Each row is a point. A path goes straight from each point to the next, and from the last back to the first. The post is the endless flat space through its rows: a point in 2 columns, a line in 3, a plane in 4, and so on, so that a path can go around it. Count how often the path circles the post. Going back the other way cancels.

Post:
[[ 1.8  0.0  4.2]
 [-0.9  0.3 -2.3]]
Path, 22 rows:
[[ 3.8  1.1  4.1]
 [ 2.8 -0.6 -6.4]
 [ 1.5 -2.1 -2.4]
 [ 1.8  4.0 -1.4]
 [-2.6  4.0  1.4]
 [-3.1 -1.5  3.9]
 [ 1.1 -1.7  2.2]
 [ 2.8 -0.9 -1.6]
 [-0.8  4.8 -3.9]
 [-2.1  1.4  1.7]
 [-0.4 -2.6  3.3]
 [ 2.2 -4.3  0.0]
 [ 5.9  3.0  3.7]
 [-1.6  3.2 -0.1]
 [ 0.0  1.2  6.4]
 [-1.0 -1.4 -0.6]
 [-0.1 -4.5 -2.2]
 [ 3.9  0.6 -3.5]
 [ 3.6  1.8  6.4]
 [-4.2  2.4  4.8]
 [-3.6 -3.2  1.5]
 [ 6.0 -3.3  7.3]]
Times around: 4

Post (5 x 6):
[[ 3.6 -1.2 -1.1  6.0 -1.6 -0.7]
 [ 0.9 -4.7  1.3  3.8 -0.4  5.6]
 [-3.7  3.2 -3.9  3.9  1.4 -5.6]
 [-2.3  0.6 -0.8 -1.7 -0.2  3.0]
 [ 1.3 -0.8  2.7 -2.9  0.3  0.7]]
Path, 32 rows:
[[-1.3  1.3 -1.1 -0.2 -2.8  1.4]
 [-2.4 -1.8 -4.2  6.2 -2.4 -3.0]
 [ 1.3 -6.3  1.8  1.1  4.0  2.4]
 [-2.1 -0.8 -2.7  4.2  4.8 -0.5]
 [ 1.0 -2.7  2.4  6.5  3.0  3.6]
 [ 1.4  2.7  0.9  4.8 -2.4 -2.8]
 [ 0.5  5.4  2.7 -1.3  3.5 -2.4]
 [ 6.9 -0.3  0.5  5.2 -0.2  2.4]
 [-1.6  2.8  4.2 -0.7  2.3 -3.5]
 [-1.3 -4.3  4.1  3.8 -2.2 -1.1]
 [ 0.9 -3.6  1.9 -3.3 -2.0  5.4]
 [ 0.7 -3.8  5.8 -4.1  0.4  2.3]
 [ 5.7 -5.7  1.2  6.5 -6.6  3.6]
 [-4.1 -4.9 -0.9  2.1 -1.9  1.5]
 [-2.4 -4.0 -5.2  1.9  1.1  2.9]
 [ 2.7 -1.8  1.8 -3.4  6.1  1.2]
 [-1.1  1.0  0.6  1.5  1.2  2.1]
 [ 1.1 -4.5  4.6  5.2  0.6 -0.7]
 [-2.8  0.2 -0.9 -1.4 -2.8  1.1]
 [-4.6 -2.7  0.8 -2.7  5.0 -4.7]
 [-4.0 -3.5 -3.8  2.2 -1.1  0.5]
 [ 1.8 -1.2 -1.8 -1.1  1.1  1.2]
 [ 0.2  0.2 -1.8  6.0  3.2 -4.2]
 [-3.9  5.1 -4.1  3.5  1.3 -4.5]
 [-4.1 -1.6  0.8  4.9  1.5  0.1]
 [ 3.3 -3.6  2.8 -2.0 -4.1  2.9]
 [-6.7 -1.4 -2.8 -3.0  1.5  1.4]
 [ 7.9 -0.2 -3.1  1.5 -1.3 -0.3]
 [ 2.0 -3.1  0.3  5.1  2.8  3.0]
 [-1.4 -3.0 -2.0  1.5  4.3  2.4]
 [-2.0  3.1 -1.6 -1.7  0.1  4.7]
 [ 1.2  1.7  0.6  6.8 -1.7 -2.5]]
Times around: 4

Post, 10 rows:
[[-5.7 -1.3 -2.4  1.0  0.1 -2.6  0.5 -1.0 -2.5 -0.4 -5.4]
 [-6.4 -6.1 -1.0  1.6  1.0 -3.7  2.3 -0.9  0.8  0.8 -2.7]
 [-2.6 -4.6 -5.3  1.3  1.2  0.2  4.6  1.1 -2.2  1.7 -1.5]
 [ 0.8  0.4  2.1  0.8 -2.3  0.6 -4.9  1.5  0.6  1.4  0.1]
 [ 1.0 -0.3 -1.5 -3.8  3.1  0.5  0.7  2.1  2.2 -3.1  6.2]
 [ 0.9  1.4  2.3  3.5  1.2  2.2 -1.7  2.0  0.4 -1.1  1.9]
 [ 0.5 -2.6  1.5 -0.7  0.1  3.3 -1.8  3.2 -4.4 -0.6 -1.9]
 [-0.8  3.2  4.0  0.1  1.3 -1.5 -0.6 -5.5 -0.1 -1.4  7.9]
 [ 0.4 -3.6 -0.8  3.5 -2.7 -2.6  0.8 -2.3 -1.0 -1.8 -3.8]
 [-0.5 -3.3  1.7  2.9 -1.2  4.6 -6.1  0.6 -3.4 -0.7 -0.6]]
Path, 27 rows:
[[-4.0 -2.8  3.2 -2.8  5.2  1.0 -1.0  1.9 -2.4  1.5 -0.9]
 [-1.0  4.5 -2.0  3.0  0.9 -0.8  2.2 -0.7 -7.7  1.4  1.0]
 [ 0.7  0.1  4.1  5.2 -1.6  1.4  2.3 -6.1 -5.4  0.1  5.0]
 [-3.0  1.5  2.2  4.3 -2.0 -0.2 -0.4 -0.6  1.4  0.3  3.5]
 [ 0.5  2.7  0.0 -1.0  0.1  2.9 -1.4 -4.7 -1.5 -0.5  1.4]
 [ 2.0 -6.5 -0.9  1.3 -0.8  1.1 -1.4  5.2 -1.2 -2.1 -8.7]
 [-0.6  3.3  3.1 -1.8  1.2 -3.5 -1.0 -6.5 -2.4 -2.7  4.7]
 [-4.6 -2.5 -2.9  2.4  0.6 -0.8 -2.2  0.8 -1.3 -3.2  1.0]
 [-3.6  6.4  0.8 -4.2 -1.3  3.6 -4.8  4.1 -6.2 -1.4 -5.3]
 [ 1.0  0.6  1.0 -1.1  2.0  1.1 -0.7  2.2  5.4 -0.9  3.0]
 [-4.8  0.8  5.7 -3.4  1.3 -3.5 -5.6 -3.0  2.3  2.2  3.2]
 [ 2.3 -3.4 -3.8  2.1  3.5  5.8 -0.5  8.0 -0.3 -1.5  0.7]
 [-8.4 -0.8  5.8  1.7 -1.3 -1.7 -7.4 -2.3 -2.8 -0.2 -2.5]
 [ 0.1  1.6 -5.0  0.3  0.0  4.2  3.1  5.5 -3.7 -4.5 -2.2]
 [ 0.9  5.9  5.6 -2.3 -5.4  0.0 -5.2 -0.5 -0.3 -2.7 -5.3]
 [ 4.9 -4.6 -2.0  1.8 -2.2  2.9  1.3  1.2 -0.5  3.6 -0.1]
 [ 4.5 -4.5 -0.1 -0.3  3.2  0.2  0.1 -2.4 -4.0 -5.5  2.8]
 [-6.1 -5.5  1.2  2.0 -2.3 -4.1 -1.9 -1.5 -2.5  3.2  0.9]
 [ 6.6  0.8 -2.8  0.0  0.8 -0.2 10.6  4.4  0.3 -8.2  2.9]
 [-1.6 -3.0  1.5  3.5 -4.5  0.2  0.3  1.1 -2.9 -0.9 -5.4]
 [ 0.8  0.4  2.1 -3.5 -0.6  0.2  3.3 -1.8  0.7 -3.6  2.1]
 [-1.7  1.2 -0.9 -1.2  0.6 -0.5 -2.8 -1.6  0.8 -1.3 -4.0]
 [ 0.2 -2.4 -0.1 -4.6  5.6 -2.2  0.2 -0.8 -0.4 -4.9  2.1]
 [ 3.7 -7.3  1.8  2.4 -2.1  1.2 -3.7  0.9 -3.1 -5.5  2.2]
 [ 2.5  4.3 -7.0  0.1  2.2 -2.3  9.0  8.1  0.1 -3.1 -4.5]
 [-8.3  0.1  1.0  3.0  2.0  2.5 -1.8  2.9 -1.0  2.0 -4.2]
 [-1.6 -1.3  2.4  0.0  0.9  1.7 -3.3 -0.2  0.9  1.2  0.9]]
Times around: 5
